Each row is a point. The last column is the point's height on a tilted bowl or saddle (a function of degree 2), plus a little noise. Count its main directions that bend up, bend down and stay straight.
(in the rows, 100 means zero)

Points (11 x 3):
163 58 37
141 77 58
137 77 60
139 52 60
66 185 56
112 102 71
42 127 44
144 80 55
128 127 65
90 11 78
99 130 71
Directions: 0 up, 1 down, 1 straight

Points, 25 rows:
128 65 81 72 96
98 18 65 75 51
103 19 88 107 72
101 16 160 122 35
178 167 86 101 42
95 132 107 14 52
100 69 69 94 106
84 55 95 116 101
88 110 175 93 94
147 102 105 122 112
95 126 95 66 109
96 133 63 59 88
94 97 128 76 114
105 112 127 77 113
76 52 96 134 88
99 118 43 148 79
61 62 47 102 84
62 107 66 77 111
143 61 165 136 70
148 116 133 148 83
8 65 110 73 87
94 28 116 85 71
148 75 67 83 100
175 75 80 16 5
99 61 108 195 31
Directions: 0 up, 3 down, 1 straight

Points (49 x 7):
99 131 92 67 142 113 125
31 78 65 103 121 99 121
88 99 100 89 100 63 117
50 54 126 100 115 114 111
43 156 143 148 187 142 195
73 99 67 66 114 81 121
70 108 80 123 58 74 121
144 133 82 115 118 50 122
87 84 101 122 58 139 121
87 118 135 46 86 31 157
92 59 128 61 112 93 127
93 188 70 29 115 87 164
110 91 83 26 77 92 137
125 135 89 152 171 111 144
77 104 47 101 86 99 118
97 150 128 49 93 108 133
104 51 86 84 171 54 152
116 141 73 92 154 124 131
87 54 117 154 71 47 147
105 117 51 86 105 5 158
28 115 86 50 22 70 157
70 116 116 116 91 104 111
80 103 117 56 141 127 125
131 149 96 81 47 100 117
123 102 63 122 104 109 113
134 59 148 69 100 93 141
68 58 137 110 57 109 121
139 132 165 101 56 82 136
75 86 130 94 89 15 154
77 105 83 111 60 119 114
83 140 41 112 86 153 138
83 112 131 70 89 159 127
79 134 124 81 93 91 119
129 135 98 106 132 118 118
89 153 67 14 120 120 153
100 113 69 101 140 136 124
113 137 131 136 43 144 133
62 54 99 119 119 123 117
36 122 114 133 110 96 124
108 74 92 112 103 127 117
101 57 147 79 82 33 158
97 20 107 121 111 137 149
110 105 76 30 158 112 142
144 102 116 99 90 61 122
152 61 135 129 131 43 156
105 104 112 114 148 94 118
125 130 80 93 88 137 114
92 56 122 113 136 6 170
125 88 59 126 96 79 119
Directions: 5 up, 0 down, 1 straight

Points, 69 rows:
96 110 141 97 109 143 118 121 106
123 97 52 60 110 115 135 109 57
142 89 85 103 61 138 96 83 102
132 81 105 56 109 62 122 135 88
68 92 123 123 67 135 95 139 123
144 175 134 100 108 140 116 82 5
106 68 107 104 58 119 99 111 87
90 127 106 96 144 67 101 105 98
112 127 132 168 93 79 113 133 73
96 78 98 76 93 65 84 144 107
120 94 86 108 96 94 89 179 168
39 49 105 101 117 68 65 115 109
57 121 104 109 124 89 97 114 125
76 134 121 77 50 108 67 69 118
140 88 81 89 140 101 111 130 121
92 157 102 81 28 109 78 80 45
32 95 104 96 84 111 113 113 132
106 90 120 83 97 57 125 88 108
80 114 103 94 110 109 112 86 94
111 115 72 138 59 109 119 118 51
119 90 128 79 144 104 106 122 103
127 62 56 105 81 60 135 44 135
66 104 75 100 142 87 103 63 76
67 114 92 74 144 126 65 107 96
49 101 61 102 116 104 115 116 88
94 89 115 116 104 49 92 131 115
135 140 75 98 122 162 114 112 71
117 63 132 85 70 195 124 74 119
139 32 109 120 87 78 80 101 59
79 97 49 85 82 150 96 64 32
109 72 92 96 144 72 76 128 95
93 128 77 103 137 47 112 115 110
79 93 97 107 128 72 94 72 105
95 84 71 151 95 110 109 81 55
90 154 101 83 102 147 84 45 42
102 89 111 131 100 102 79 107 106
93 40 126 81 93 109 124 107 83
19 138 94 94 93 125 79 93 117
113 106 68 41 151 16 131 87 70
130 88 159 84 91 133 134 70 102
88 75 66 111 122 81 157 107 103
97 109 47 85 145 69 125 93 60
74 82 58 96 126 16 105 73 116
134 105 84 94 128 109 71 82 121
107 92 84 107 95 122 124 41 110
58 92 133 105 71 77 81 108 133
144 117 129 164 94 95 107 101 56
112 68 78 140 73 78 115 125 66
93 82 70 98 114 55 78 36 150
114 133 70 104 84 115 80 63 83
158 102 66 101 112 101 117 93 115
141 57 112 107 112 63 83 127 86
107 86 91 47 64 65 137 92 78
78 129 147 41 105 117 73 147 117
88 71 107 127 84 108 70 79 105
82 102 148 81 97 73 85 141 124
72 99 71 129 122 115 93 127 97
100 130 91 104 129 118 46 111 137
95 133 106 89 68 124 114 103 66
95 88 127 69 70 57 85 87 114
43 99 135 97 179 108 110 96 39
76 129 70 61 100 73 91 119 106
131 111 43 61 145 100 40 110 121
54 125 81 108 110 115 134 84 72
94 89 146 100 84 94 111 76 103
110 103 137 142 61 98 156 76 81
52 54 56 88 150 147 138 114 7
79 146 64 88 119 155 84 144 86
129 89 83 122 63 131 102 151 104
Directions: 3 up, 4 down, 1 straight

Points:
82 102 110 102 97 121 114 95 114
97 60 51 139 105 86 63 128 143
104 83 100 144 88 123 88 73 124
158 46 94 123 71 75 159 63 173
102 48 101 70 89 48 128 66 146
91 119 77 152 131 108 151 195 173
140 133 127 96 87 80 100 117 124
53 132 91 101 48 85 89 126 144
92 73 137 94 97 79 88 65 125
117 117 90 73 127 121 78 131 129
94 50 73 103 53 100 71 103 150
61 47 93 178 114 77 53 118 152
67 109 67 84 115 176 92 105 151
100 95 88 64 70 98 100 140 130
133 182 141 84 72 97 147 105 162
131 121 92 97 67 95 102 136 126
67 122 121 150 77 137 130 119 134
134 79 57 78 94 151 115 84 146
42 91 97 74 68 103 144 82 144
65 141 115 121 49 87 83 78 139
118 95 106 84 140 103 114 81 120
120 104 39 76 144 92 115 81 146
84 101 114 126 96 113 52 134 126
95 101 151 80 94 141 131 107 131
87 117 111 36 92 158 80 126 141
86 81 80 75 105 101 147 92 124
70 133 127 176 167 83 84 78 161
82 116 113 97 131 140 58 135 139
94 76 126 112 96 95 107 82 116
123 123 95 103 86 185 59 113 165
88 64 144 43 125 141 102 72 124
119 85 76 91 131 75 122 113 127
95 74 136 136 174 99 149 66 169
72 81 86 125 88 119 134 132 130
109 82 91 111 90 91 109 110 114
97 120 152 91 101 118 91 88 123
95 136 70 109 92 124 146 54 148
95 121 102 97 108 133 138 134 129
131 112 91 105 92 75 122 111 120
86 137 65 82 85 63 99 84 137
68 186 109 125 86 135 71 125 152
99 122 140 161 107 101 83 75 124
111 107 85 37 69 146 109 101 137
142 116 115 104 145 85 94 80 134
70 49 61 98 136 96 128 120 144
118 62 45 74 100 118 86 96 140
104 114 142 83 128 123 124 74 125
118 103 114 174 89 28 125 108 134
83 67 104 151 70 109 134 55 147
82 54 156 88 144 100 131 32 153
122 90 78 114 87 88 65 175 143
109 125 74 134 93 94 114 127 118
101 120 71 118 115 87 132 143 131
61 93 62 165 70 87 60 122 139
48 131 52 81 80 68 123 115 154
95 94 139 77 101 24 80 63 154
96 137 94 91 165 97 91 109 141
78 88 113 64 75 49 184 163 183
112 105 80 115 122 139 59 96 135
131 54 58 127 84 122 131 66 155
176 110 131 162 111 85 105 133 141
108 104 83 75 105 94 60 119 126
97 85 116 111 113 77 52 113 125
96 128 104 121 151 107 82 112 131
160 105 151 93 125 99 68 80 145
95 153 87 75 87 30 112 111 153
125 135 121 97 123 80 150 58 144
121 109 85 122 54 111 147 115 137
141 111 145 77 124 73 110 91 130
89 73 55 126 83 73 143 85 146
118 186 99 150 96 70 62 132 140
120 92 99 130 121 82 116 133 121
117 102 79 67 50 70 67 90 148
77 116 50 79 112 40 149 89 162
98 98 145 73 48 76 98 140 145
110 141 114 98 74 100 61 176 148
Directions: 7 up, 0 down, 1 straight

Points (75 x 9):
49 96 151 117 105 68 84 95 112
115 96 53 112 88 89 92 91 111
63 92 103 135 105 119 97 99 121
56 106 161 84 94 195 90 117 177
96 73 118 76 146 130 98 156 127
118 161 96 137 130 118 129 128 141
100 65 86 59 116 37 89 134 126
73 84 68 89 132 112 87 72 120
129 113 47 97 134 128 76 116 126
90 97 76 52 52 95 101 95 119
111 92 81 122 133 111 74 79 117
86 134 66 100 106 111 129 129 125
113 58 43 104 95 108 72 135 103
99 124 95 95 80 148 100 100 115
78 70 104 134 91 98 76 111 107
127 112 34 133 160 119 48 64 195
114 90 86 59 134 100 79 85 109
76 127 71 82 120 111 118 170 151
115 165 91 78 109 88 49 116 133
98 98 120 124 90 122 146 103 117
117 101 105 112 41 135 94 64 150
87 49 138 92 115 84 132 55 119
133 81 127 44 69 115 71 187 147
122 41 86 102 150 111 68 108 117
59 109 82 61 79 93 79 124 123
103 157 37 98 101 82 51 87 153
68 121 115 75 140 146 107 38 156
56 83 107 56 85 85 31 128 112
85 119 101 99 42 111 131 101 138
57 88 139 154 94 80 56 84 118
82 132 84 106 129 165 22 122 148
157 125 46 135 41 95 45 96 172
100 88 5 119 129 117 67 144 146
82 92 151 133 55 54 115 138 161
132 59 178 124 103 85 100 78 114
131 76 21 115 75 36 99 128 158
129 106 82 117 140 142 115 121 123
124 80 77 49 126 105 153 108 118
82 103 152 140 74 159 97 95 159
90 60 98 146 75 164 105 108 145
90 111 110 147 106 77 99 93 113
101 76 133 125 115 81 88 130 103
74 44 159 179 103 88 76 106 137
110 117 77 54 158 122 118 96 135
127 104 90 115 112 101 105 142 110
83 113 172 82 84 88 38 82 113
70 80 79 130 61 67 137 71 147
126 71 126 73 143 141 140 93 128
126 76 114 65 131 131 57 104 110
125 116 84 64 76 28 86 81 118
183 91 100 89 88 172 126 88 151
118 36 134 108 163 53 35 74 110
83 148 97 99 89 108 87 97 118
137 47 131 68 62 167 72 142 142
128 113 133 115 107 135 108 87 115
135 69 103 161 27 132 56 75 194
66 62 122 95 115 129 73 64 119
112 96 69 94 163 83 75 35 163
126 64 152 75 66 81 93 143 127
143 116 106 108 103 80 143 77 103
112 146 102 86 82 68 76 112 115
66 119 119 85 120 83 120 121 122
109 102 108 46 92 39 119 66 111
68 128 107 47 63 98 25 81 134
100 122 110 111 87 130 116 124 114
75 88 111 104 142 78 90 130 118
118 77 84 84 101 15 60 58 109
73 92 114 137 110 77 122 92 115
29 74 95 108 132 101 96 125 143
76 102 43 115 105 108 84 71 130
117 86 141 133 63 70 100 82 116
75 82 148 172 102 45 48 81 110
75 146 147 154 90 89 93 98 139
105 67 109 102 109 137 69 76 112
63 101 93 46 111 38 147 58 141
Directions: 6 up, 0 down, 2 straight

Points, 74 rows:
89 64 104 106 97 151 113 137 125
52 89 79 117 118 72 84 190 113
115 75 124 80 50 87 142 132 147
124 98 124 90 162 72 85 156 134
106 97 140 111 86 105 67 75 116
143 149 118 63 137 78 116 77 62
87 102 117 87 85 33 99 110 113
109 75 106 182 107 107 140 131 148
74 116 86 107 72 90 143 116 128
55 91 136 73 86 91 140 138 122
89 119 45 77 128 94 122 118 123
110 116 123 153 57 56 57 36 168
39 100 140 95 122 84 88 37 117
100 75 69 52 98 126 127 51 130
83 116 109 62 96 54 119 91 91
94 83 85 87 50 136 90 95 141
129 105 73 72 120 125 95 91 112
92 91 122 89 103 101 104 102 100
79 118 85 158 130 73 95 70 127
128 169 113 99 82 95 52 134 180
114 120 115 71 69 92 98 118 121
126 101 59 85 97 88 96 73 108
98 81 82 123 155 100 97 89 109
53 112 75 89 113 100 130 71 122
63 114 141 98 101 62 96 112 98
103 101 104 51 85 82 87 105 115
136 73 89 124 97 111 54 68 110
62 95 85 81 94 177 160 68 162
137 82 125 43 163 101 124 133 133
67 84 97 92 94 60 93 156 134
66 72 115 137 117 116 74 48 106
67 150 118 98 94 85 82 94 122
121 98 68 116 81 112 72 130 120
121 122 115 142 127 128 115 121 128
140 93 149 98 67 137 158 109 145
90 184 141 75 150 120 102 148 157
110 85 81 128 98 63 140 80 124
83 97 69 80 37 107 19 113 164
118 68 132 60 128 103 72 81 107
80 66 105 88 85 131 80 113 119
113 124 135 40 120 92 122 122 96
108 45 104 113 143 133 104 124 127
64 85 17 143 133 130 109 112 111
102 71 106 73 109 71 117 60 83
93 116 109 67 98 121 97 114 117
87 86 82 137 88 82 114 126 127
107 136 116 85 98 97 131 106 95
146 86 67 103 158 149 68 90 136
118 87 195 96 115 85 185 50 5
77 101 69 144 116 154 115 127 92
103 125 132 105 127 115 124 96 100
85 116 137 132 100 136 107 54 125
109 123 133 65 110 125 59 106 146
121 162 104 134 114 95 96 83 138
79 130 129 140 71 105 135 135 125
163 157 45 121 95 98 116 107 156
114 108 45 94 76 129 103 66 129
118 63 105 119 122 110 59 113 102
73 77 83 106 116 136 121 105 113
44 104 119 125 138 82 141 135 100
107 124 87 92 121 65 86 83 104
115 108 115 155 140 125 102 77 120
88 113 114 58 124 129 76 91 127
85 76 99 131 128 112 92 98 95
116 24 71 109 114 65 92 110 145
187 60 105 103 103 78 82 123 121
85 166 75 106 112 130 105 136 114
86 144 27 81 147 85 90 118 140
91 130 99 48 143 109 124 72 100
166 98 98 76 79 82 73 23 73
134 101 110 105 95 92 138 99 96
111 129 97 93 102 65 96 96 103
79 70 105 88 148 90 123 68 104
122 134 101 121 90 95 92 104 122
Directions: 5 up, 1 down, 2 straight

Points, 63 rows:
98 47 109 96 67 88 84 98 121
104 131 98 176 50 117 75 107 155
136 90 112 75 151 106 80 127 172
130 98 95 98 87 96 100 119 103
128 88 84 135 75 102 125 94 52
73 98 116 103 117 85 93 75 114
111 73 43 69 127 133 102 97 108
79 104 110 106 97 101 88 116 107
93 99 5 123 95 109 88 63 15
126 94 100 104 75 98 104 118 95
88 61 100 116 67 93 46 80 104
146 142 102 106 167 83 133 107 129
138 114 97 167 73 110 97 141 115
95 132 113 106 96 65 171 116 72
96 92 45 76 82 124 124 89 79
79 83 99 81 52 65 105 81 128
109 109 73 129 95 94 105 97 81
98 113 165 118 119 88 141 111 103
96 70 96 153 123 158 130 94 82
98 86 73 85 121 63 141 106 119
52 165 132 138 100 153 75 118 145
136 122 115 122 133 91 74 83 106
126 129 42 124 175 121 82 102 180
112 102 122 101 102 119 77 120 123
78 96 55 95 75 58 111 121 122
75 140 116 108 134 104 130 63 146
76 83 98 84 112 99 66 126 125
105 115 92 106 116 59 107 72 94
111 146 51 74 81 114 85 84 163
97 120 84 58 62 131 93 60 148
76 110 177 46 142 61 119 84 144
77 101 119 115 97 101 66 76 110
108 85 114 141 46 124 147 39 123
83 94 80 69 139 60 179 80 163
133 112 105 113 111 138 102 141 136
111 134 107 92 101 83 72 77 139
82 80 43 78 127 114 90 75 78
105 93 107 129 77 103 108 123 98
45 85 141 84 147 86 134 106 138
127 138 121 102 94 94 110 153 92
84 80 134 140 125 45 94 113 137
97 49 82 99 83 116 105 73 62
123 65 67 116 78 116 80 108 78
75 99 140 63 79 126 109 107 101
101 125 147 95 42 152 110 105 161
64 102 142 108 117 87 119 131 103
141 93 128 110 57 113 40 131 195
125 98 106 144 73 65 114 63 38
132 79 135 116 117 64 107 109 90
70 63 97 94 93 131 86 67 61
75 107 93 118 66 115 124 132 95
106 114 93 96 92 113 133 102 95
97 128 140 119 46 136 70 86 186
123 48 96 146 77 115 81 65 23
85 121 109 90 68 87 86 84 132
54 96 112 113 70 121 132 80 113
66 114 72 38 71 145 82 161 96
71 120 133 98 30 125 71 98 174
116 88 122 107 129 89 146 88 108
101 89 86 107 58 115 141 105 82
120 89 108 58 112 129 70 108 157
97 94 50 108 181 108 35 95 145
131 141 94 81 86 93 72 54 154
Directions: 5 up, 2 down, 1 straight

Points (62 x 9):
126 93 66 102 97 68 111 153 57
113 121 133 112 135 107 63 68 69
122 64 97 134 90 109 121 86 41
64 157 116 86 77 118 84 53 148
133 72 81 147 103 120 108 120 47
120 145 129 35 139 114 76 119 151
69 92 93 137 100 96 91 84 82
110 87 93 89 80 57 95 31 125
127 42 87 75 132 103 61 92 62
118 96 97 95 64 135 92 97 82
149 109 59 115 96 85 62 80 76
80 75 119 143 118 129 108 121 45
70 112 104 98 45 75 117 142 10
127 149 47 105 54 102 105 127 78
66 113 92 121 102 77 137 119 54
79 89 93 74 107 127 76 101 88
133 104 138 58 111 70 84 76 140
87 107 108 64 38 62 121 78 98
104 96 97 76 101 63 131 162 46
117 137 121 79 83 134 109 84 83
60 73 78 125 79 138 78 84 75
156 84 141 76 163 122 101 86 57
96 48 86 141 122 87 78 107 13
103 97 101 123 146 66 87 144 74
60 43 144 161 73 85 108 68 21
114 133 98 114 107 133 48 83 76
51 95 93 65 80 71 87 101 94
108 91 136 92 133 112 98 84 82
129 134 105 135 93 93 89 90 77
81 49 110 127 76 172 93 37 88
95 101 133 145 147 152 162 125 69
65 24 79 62 148 128 100 93 81
143 59 101 56 93 114 73 93 101
135 75 87 75 94 110 66 125 90
103 125 106 133 131 96 112 78 71
121 104 109 63 97 114 152 85 67
38 95 156 149 145 114 60 126 5
95 57 81 130 60 101 87 74 72
130 195 74 85 105 107 119 117 74
105 89 69 138 125 95 85 136 62
112 105 96 115 74 82 83 103 84
133 147 78 49 97 80 65 66 123
118 82 130 83 142 118 61 143 97
111 41 99 97 51 114 70 114 48
67 83 109 119 122 86 143 80 76
93 125 112 104 148 66 109 129 93
73 108 97 73 74 92 122 90 91
52 145 82 164 118 147 96 139 122
76 37 94 135 72 108 121 98 34
118 133 103 118 135 136 141 122 88
109 148 91 50 72 122 52 104 104
138 122 118 134 66 120 99 90 67
82 78 136 89 72 87 91 84 104
131 77 98 108 126 82 136 137 50
144 107 107 157 108 113 53 89 31
63 116 107 82 81 104 62 57 147
124 123 67 150 81 59 88 76 79
100 106 70 96 81 71 86 97 85
94 105 86 34 104 139 70 58 101
88 155 99 94 100 100 125 72 98
113 59 69 92 106 101 92 53 65
97 125 109 92 63 84 125 97 68
Directions: 3 up, 4 down, 1 straight
